Every row gives one point. To make a cloud, some directions were put in groups of two or more. Within a group, all points are equally far from the middle, so they leave a hole (a ring in 2 directions, a hollow ball in 3). The other directions are filled evenly. Then the cloud was stretched, turned, moved and blurred a little. How many holes are there, and how many directions does each take, smallest first?

Cloud (14 x 2):
[[-42 -23]
 [ 24 -33]
 [-24  56]
 [-10  60]
 [-50  29]
 [-50 -10]
 [-49 -12]
 [-13  60]
 [ 19  55]
 [ 24  52]
 [-48 -14]
 [-19 -39]
 [-48 -13]
 [-52  -4]]
Holes: 1 (2)

Cloud (15 x 2):
[[ 59  46]
 [  5  37]
 [-12  -4]
 [-32  30]
 [ 28 -12]
 [-31 -39]
 [-29 -65]
 [ 36 -20]
 [ 47 -58]
 [  3 -47]
 [-22  21]
 [ 63 -45]
 [ 17   7]
 [ -1  47]
 [ 70  36]]
Holes: 0

Cloud, 19 rows:
[[-38 -21  44]
 [-21 -52 -20]
 [ 45  54  23]
 [-46   2   0]
 [-11 -51  52]
 [ 72 -31 -10]
 [ 49  53   7]
 [ 53 -12  75]
 [-43   9   1]
 [-19  43  38]
 [-12  52  20]
 [-43 -29   8]
 [-32  35  22]
 [ 36 -67   4]
 [ 18  45 -25]
 [ 21  24 -44]
 [ 67 -48   6]
 [ 63   6 -30]
 [  9  50 -17]]
Holes: 1 (3)

Cloud (30 x 4):
[[-40  61 -31  14]
 [  7 -50   2  56]
 [-31 -45  16  14]
 [ 18 -64   8  -3]
 [  9 -15 -19   2]
 [-30  51 -15 -41]
 [ 62 -13 -32 -11]
 [-27  33  38  71]
 [-78 -37 -62 -18]
 [-46 -37  34   0]
 [-38   6  13 -34]
 [-53 -46 -14  21]
 [  9  56 -33  44]
 [  7  16  31  72]
 [-50   4  28  10]
 [-55 -45 -14  52]
 [-34 -15 -12  77]
 [ 18 -71  33 -26]
 [ 12 -61  -6  33]
 [ 55 -31  37  37]
 [-38  34 -35 -36]
 [-34  25  47 -38]
 [ 39 -12  66  -6]
 [ 26 -19 -87  37]
 [ 41  47  57  24]
 [  7  19 -13 -29]
 [  5  26  16  59]
 [ -5  34  19 -64]
 [ 36  57  17   7]
 [-44  28  35 -31]]
Holes: 0

Cloud (29 x 4):
[[ 47 -33 -13  57]
 [ 41 -59 -10  28]
 [ 35  38  23  -4]
 [ 42  26  -6  82]
 [ 21 -29  -8  85]
 [ 32   1  17  38]
 [ 50  16   5  -5]
 [ 11 -11 -35  82]
 [-15  13  75  27]
 [  7 -43 -21 -16]
 [ 46  11   4   5]
 [-20 -13 -18 -68]
 [-56 -33 -55 -17]
 [  4 -14  28  53]
 [ 57 -58  -5   2]
 [-32  27 -51  59]
 [ -8   5  -3 -32]
 [ 82   1 -30  52]
 [ 38 -39  -7  66]
 [ 54  35  -3  51]
 [ 16  -9 -25  57]
 [-40  41   6  31]
 [  7  52   6  18]
 [ 24 -55  52 -60]
 [  2 -14  37  57]
 [ 23  -9  63  45]
 [-19 -40  59   2]
 [ -7  33 -66  20]
 [ 32 -32  33  37]]
Holes: 0

Cloud, 55 rows:
[[ 20 -37   5 -15   5  39]
 [-46 -45  42  -7  27  13]
 [-55  24   1  54  91 -34]
 [ 20  63  24   6  52  73]
 [-43   5  61  19  23 -26]
 [-29  38   5  53  64  32]
 [-65  -5  63   5  22  19]
 [-40  -7   9 -24  16 -91]
 [-36  51 -20  45  24  16]
 [  3 -87 -41  -2  25 -26]
 [-48  12  38 -34  68 -52]
 [-35 -34  51 -87 -13  23]
 [-38  43  -1 -38  40 -55]
 [-87  -1  -3 -32  12 -50]
 [-37  21  21  63  49 -32]
 [  3  -4   7  19  64 -35]
 [ 25 -23 -60 -25 -14   0]
 [ -5 -49 -49 -44  15   0]
 [ 36  69  31  45  51  23]
 [  2 -32 -44  21  18  28]
 [-61  23   0 -46  33  17]
 [ 12 -30  29  41 -31 -24]
 [-23  24  13  -8  53 -47]
 [-49  17   3  19 -60 -42]
 [-42 -23 -86 -28  -2  22]
 [-56  28  73  23  -3 -76]
 [  3 -61 -16   4  48 -44]
 [ -1  -3 -44  28  14  11]
 [-10 -19  53  84 -21 -23]
 [ 13 -41  -6  -3  26 -35]
 [ -5  25  -4 -57  65  41]
 [-37  -3  28  29 -12 -78]
 [-15 -45 -70   3  36  48]
 [ 25 -57   9 -22  -8  26]
 [-19  60  31  -4  22 -79]
 [-32 -54  43  15  -3  48]
 [-15   9  19 -16  78  12]
 [-50  -5 -38  37  19 -44]
 [-39 -31  44 -64 -22   7]
 [-18  11   0  31  43 -67]
 [-15  27  28  48  -9 -55]
 [-28  14  69 -14 -13 -37]
 [ 17  50  -6  17  59  32]
 [-17  54  -3  51  22 -56]
 [-71   8  75   6 -31  -8]
 [-75   1  32   1  57 -25]
 [-35  40 -26  -8  55 -36]
 [-60 -18  29 -31  34 -13]
 [-36  12  49  38  32 -49]
 [ 25  54   4   2 -19  -7]
 [-12  10  45  -4  19  12]
 [ -7  28  57 -10  19 -56]
 [-28 -42   1 -65  55 -46]
 [ -8  41  31  66  15 -27]
 [ 18  -8  50  23  26   8]]
Holes: 0
